Rows are points. Before rounding, the points of a table are all equally far from one centre. They may lie mostly on one side of it. Write the centre, to within rounding.
In the rows, zero is written as 128.

Points, 6 rows:
[[158  99  78]
 [119 117  89]
 [186 119 120]
 [182 119 142]
 [178 129 130]
 [152  96  76]]
Centre: [144  94 124]

Points (13 x 9):
[[110 165 198 138  73 152  85 150  98]
 [135 143 188 110  88 157 174 163  89]
 [139 187 189 121 114 101 157 180 124]
 [ 94 158 147  98 107 132 164 156  92]
 [107 162 126  70 108 113 117 126  84]
 [ 99 145 158 110 164  77 136 171 135]
 [109 129 177  63  99 118 107 188 127]
 [117 205 170 127 134 108 131 153  92]
 [104 158 172 135 124 110 164 159 182]
 [131 192 137 122  99  94 131 189  97]
 [103 162 166 106  97 114 162 114 158]
 [ 69 140 160 124 142 120 142 113 123]
 [105 168 148  91 100  95 148 175 122]]
Centre: [159 131 141 130 128 144 108 145 133]

Points:
[[129 124  83 126  95  55 135 125 126 162 119 152 154 174  79 109 131 129]
 [104 165 167 117 104  63 144 145 104 143  99 109 147 158  80 102 123 157]
 [184 195 101  83 163  44 128 136 123 127 105  88 132 147  77 169 110 137]
 [151 179 108 112 103  44 143 122 101 130 122 110  96 105  72 139 125 181]
 [135 155 120 111 107  47 168  83  96 167 137 104 159 101 101 178 147  97]
 [118 128 106 174 149  78 130  99 153 203 121 155 193 118  60 127 124 160]
 [195 138 160 115 150  48 144 109 135 132 111  94 116  94  67 160 126 189]
 [182 137 105 112 132  43 110  96 133 179  69 103 117 141  86 103 103 159]
 [171 171 103  76 151  82 134 108 142 140 135 164 135 176 104 128 181  99]
 [138 167  77 111 159  73 110 125  79 133 102  85 122 108 113 113 142 119]
 [177 158  64 112 133  93 145 102 145 136  78 101 108 132 124 152 131 116]
 [157 181 151 147 143  86 139  71 101 183  69  84 134 139  92 138 180 156]
 [148 148 139  92 132  97 143 139 110 107 122 136 173 117 137 161 152 151]
 [158 150 110 101 131  43 105 144 149 128 109 106 144 107 118 131 133 106]
 [176 131 139 104 145  53 155 152 141 149  91 121 174 108  86 166 129 147]
 [138 149 153 134 142  92 133 154 157 143 113  92 127  88 128 163  84 160]
 [123 173 130 111 124  72 156 137 178 170  89 132 135  96  74 164 145 152]
 [156 134 124  96 106  87 165 112 138 145 122 145 183 165  85  82 158 117]
 [172 171 105 142 107  53 173 133 156 120 101 113 168 127 103 140 107 142]
 [158 172 146 125 129  73 114 131 114 160  87 149 130  88 105 138  77 104]
 [103 172  98 149 129  79 181 120 129 149 140 142  93 118  93 194  99 115]
 [120 153 115 142 107  70 201  84 109 170 124  79 152 157 100  84 117 168]]
Centre: [142 156 130 124 161  95 139  88 129 153 140 118 135 141  84 134 115 139]

Points:
[[151 154 143 164 183 102  79  68  79 162 125 151 119 127 113 105 157 128
   85 192 154 183 145 162]
 [ 98 117 110 182 152 100  92  91  78 121 127 171 141 132 132 102 162 152
   94 162 178 151 169 125]
 [ 95 127 125 168 154  86 112  79  94 165 161 167 114 104  95 101 172 145
  108 173 170 162 142 134]
 [ 64 137 127 172 135 113  81  76  85 141 128 125 100 121 125  89 148 143
   75 167 165 149 156 113]
 [ 87 118 105 151 166  97  94  88  83 174 130 127  99 161 100 113 157 148
  102 180 173 164 163 168]
 [ 67 121 142 173 140  93  94  54  95 140 135 116 115 110 126  87 156 154
   86 169 166 146 130 159]
 [101 115 147 164 135  90  86  75  97 138 151 126 103 124  97  82 180 157
   75 152 147 185 120 181]
 [101 121 156 188 170 116  98  98  81 132 110 146  62 124 131 133 164 140
   85 146 164 162 149 152]
 [ 80 155 130 171 150 123 106  88  93 140 131 153 110  94 101 104 164 139
   81 159 195 170 142 132]
 [ 78 127 157 162 160 144  94 101  83 120 118 148 121 118 126 101 156 145
   81 160 174 185 153 160]
 [ 88 132 146 155 170  96  96  90  78 120 114 155 117 119 106 119 145 160
   69 169 177 153 145 138]
 [ 96 124 155 199 100 107  76  72 100 156 143 125 100  97 131 104 162 126
  114 160 172 143 163 121]
 [120 149 154 183 156 130 136  67  94 112 138 143 132 104  97 118 145 173
  119 162 166 159 138 153]
 [110 138 156 155 173 109 116  88  95 115 125 176 105  85 112 118 148 169
   69 157 150 174 177 159]
 [ 90 120 138 170 181 112  85  86  70 155 147 102 109 104  89  89 159 158
   69 148 158 150 167 129]
 [ 90 108 167 164 130 102 115  74  98 127 111 118 117  88 117 121 170 161
   84 160 199 129 166 153]
 [108 131 128 160 186 166  86  77  79 162 116 126 106 107 113 102 194 134
   93 182 170 140 153 170]
 [102 111 155 179 175  80 102  80  95 111 119 117 106  88 109  88 150 133
   75 137 179 157 159 143]
 [ 77 150 120 169 149 121  88  94 105 152 133 146  98 131 122 106 173 193
   93 167 167 150 142 171]
 [103 111 145 172 164 122  98  64  89 108 114 153 105 116 103 105 137 174
  124 140 176 148 139 143]
 [ 90 122 128 153 167 112 107  96  80 136 156 138 120 116  83  92 139 191
   80 147 170 160 136 153]
 [ 97 132 123 191 154  79 104  72  73 116 128 114 100 111  95  95 135 134
   91 149 155 158 175 122]
 [101 132 149 183 143  74 101  71  60 136 140 135 132 105 103 111 129 153
   93 134 157 129 132 121]
 [ 95 131 125 157 171 112  72  69  69 128 129 112  97 104 114 112 150 145
   42 177 155 130 157 137]
 [ 65 127 133 160 157 115 101  84 104 129 150 161 101 119 120  84 159 140
   70 159 167 158 156 179]
 [107 138 135 196 146 145  80  86  94 118 125 135  87 112 104 104 164 168
   79 167 179 167 143 146]
 [111 153 175 152 164 108  98  81  81 131 112 166  92  83 100  83 151 140
   67 149 155 145 154 152]]
Centre: [141 123 118 144 132 122 105  96 111 153 123 123 119 110 123 114 147 133
  92 137 139 142 155 157]

Points:
[[119 111 106 162 107 141 152  92  71  91 128 158 129 112 169 101 189 193
  117  84 127 129 160 143]
 [ 95 145  71 113 130 161  76  77 117 111  99 158 152  92 163 103 181 178
  149 118 172 103 145 145]
 [ 63 144  93 139  88 120 130  60  87 123 121 169 151  94 150  73 148 172
  150 105 134  97 160 136]
 [ 75 139  90 116 142 183 105  51  98 104 109 161 154  88 159  99 154 128
  150  95 137 110 152 106]
 [ 58 152  77 164 129 148 127  59 103 105 115 119 152 100 156 126 191 122
  151 138 137  91 148 143]
 [ 66 109 108 138 141 161 157 101  96 129 117 168 137 100 141 149 176 125
  172 125 151 154 184 152]
 [102  94  84 129  91 153  94  79 133 101 134 165 168  95 162 111 166 128
  154  80 115 128 149 133]
 [ 76  92 100 116 122 137 115  92 109 105  79 154 178  87 180 115 172 112
  162 109 169 121 147 137]
 [ 90 108  93 122 109 155 112  72  68 119 109 150 183 103 158  90 172 122
  147 107 158 127 157 161]
 [ 56 140 135 165 100 151 115  67 102 144  96 138 164  86 183  89 193 157
  169 107 134 119 144 137]
 [ 99 102  93 141 143 151  86  66 121  92 123 155 145 111 155 104 176 132
  162 106 121 112 183 133]
 [109 138  86 141 138 147 104  42 101 109  71 171 145  73 160  91 148 116
  137  75 149 120 147 118]
 [ 95 106  91 100 103 139 180  91 107 109 109 142 129 109 180  96 188 191
  154 105 138 101 138 125]
 [ 77 185 123 161  78 154 130  80 102  87 122 157 134  66 100  80 185 140
  144 133 129 152 155 163]
 [ 84  98 110 133 117 109  92 101  84 105 109 135 137  57 132 126 167 143
  134 102 143 179 138 131]
 [ 73 130 173 139  91 183 133  51  97  99 105 162 133  98 146 117 134 183
  105  95 126 154 125 140]
 [ 88 141  90 154 114 123 135  88  88 100 115 132 126 108 152 166 207 141
  127 111 111 125 158 149]
 [ 94 134  97 110 129 195 105  71  86  90 116 169 175 124 156 123 145 151
  142  69 131 145 151 148]
 [ 71 133 116 142 146 164 120  70 102 143 150 209 173 100 143 119 174 133
  143  81 119 141 161 176]
 [107 141  94 118  83 176 143 112 115 104  94 126 149  93 176 118 168 160
  152  78 154 125 179 153]
 [ 82 102 131 136 117 143 111  69  88 125 117 107 154  98 137  98 186 173
  179  77 117 129 154 132]
 [ 69 135 131 108 132 176 140 107 117 110 132 136 160  86 168 110 165 201
  171  98 100 138 171 159]
 [ 66 164 146  97 101 145 104  97 112 114 108 132 157 125 154 103 166 155
  156  65 131 107 175 138]
 [ 59 106  87 147 124 183 130  65 101  96 129 145 139 101 157 108 174 110
  168  76 116 120 153 144]
 [ 64 138 129 115  95 183 137  75  98  63 110 158 138  96 156 108 171 151
  106 100 127 119 160 145]
 [ 67 128  93 161 107 113 162  72  90  96 109 124 131 117 148 114 185 133
  175 124 165 140 165 137]
 [ 83 110 114 115 125 152 138  56 110 101 109 170 185  78 118 118 173 154
   90  91 131 130 158 130]
 [ 76 141  75 158 134 168 112  72  88  92  97 156 178  61 136 122 161 177
  144  87 155 125 149 143]
 [145 136 123 140 120 135 150  55 113  76  84 146 157  77 149  90 168 143
  180 112 141 133 177 126]]
Centre: [104 144 125 150 143 141 142 114 134 116 108 150 138 115 130  96 146 143
 139 107 135 129 100 155]

Points, 29 rows:
[[122 151 119 128 156 152 131  82  90  92 116 109  97 151 109 139 196 193
  160 135 151 101 182 107]
 [123 166 127 138 153 167 142  72 102 154 137  84 101 163 141 131 178 163
  145 133 154 103 174  66]
 [137 137 110 152 172 164 128 134 104 129 135  96 129 201 133 148 188 159
  134 152 150  80 184 109]
 [134 145 124 136 188 158 116 104  67 135 143  96 124 165 120  92 202 134
  131 158 135 102 173  89]
 [149 140 116 159 165 193  98  96  75 128  88 119  90 162 124 129 163 135
  156 173 133 110 179 103]
 [170 107 125 138 173 173 137 137  88 156 117 109  91 170 113 103 204 159
  140 152 136  91 127 102]
 [150 107  67 128 177 168 143  81  97 122 113 104  95 185 130 113 170 137
  166 169 150 135 156  92]
 [146 118  97 129 166 169 111 128  81 110 127 108 103 154 104 132 189 166
  155 171 178  96 191  83]
 [155 130 125 130 162 171  93 119  94 143 116 138 106 169 119 131 199 146
  164 155  99 113 170  86]
 [138 114 155 144 151 180 121 129  90 143 140 114 120 173 123 169 179 174
  145 182 183 125 166 104]
 [150 123  97 127 177 177 121 116  72 140 149  75 110 168  91 133 183 130
  142 173 147 104 177  85]
 [125 152 106 110 173 177 129  83 112 124 130 120  70 165 104 151 172 180
  142 150 151 132 183  87]
 [105 118 111 149 137 163 123 102 103 112 127 140  88 176 128 122 197 201
  129 141 167 107 172  96]
 [141 107 126 150 176 173 119 115 127 109 129 120 110 179 115 146 199 146
  137 180 142  99 184 101]
 [119 122 132  97 146 162 122 102  86 134 107 103 130 157 152 128 205 151
  149 171 170 103 201  88]
 [136 136 112 147 176 162 125 124 105 160 127 105 131 165 127 125 191 159
  140 171 125  96 180  79]
 [154 126 139 145 199 173 127  98 106 127 113  98 101 195  79 132 187 159
  148 153 156 124 159  89]
 [161 138 102 124 175 174 132  67 107 150 132  89 104 177 124 138 171 146
  133 166 159 115 196  93]
 [133 129 126 118 155 199 176 112 112 165 131 138  77 157 109 136 174 157
  131 133 142 135 197  80]
 [144 138 138 147 150 174 155  97  93 149 129 112 134 186  89 163 172 150
  162 140 143  92 189  51]
 [120 128 132 143 149 164  96 100 101 153 131 118 102 128 137 150 194 160
  173 153 161 111 143  65]
 [118 154 125 120 164 157 117  66  78 132 137  99  94 166 130 123 194 162
  127 149 140 109 197 104]
 [154 139  88 149 178 159 124  93  87 122 128 134  95 174 133 118 201 143
  121 184 168 102 136 112]
 [152 155 120 140 168 159 100 119  76 132 115 125 108 167 118 150 222 142
  127 147 138  94 179 117]
 [141 110 128 135 151 158 127  90  63 131 116  97 124 184  94 111 211 147
  155 172 160 120 180  77]
 [133 125  91 123 108 168 122 106  65 138  95  96  89 178 106 122 194 144
  183 165 156 125 144  98]
 [123 146 131 138 183 172  93 125  71 130 123 103 122 197 104 140 180 170
  138 143 156 102 150 144]
 [138 141  89 134 175 166 133  92  81 142 106 125 122 148 127 123 213 153
  159 124 159 120 194 105]
 [146 128 122 162 175 205 130  98  77 112 140 105 114 154 104 134 177 140
  159 170 129 113 171 114]]
Centre: [135 120 126 117 138 146 138 109  94 126 118 127 119 158 112 133 144 127
 128 129 156 113 145 105]
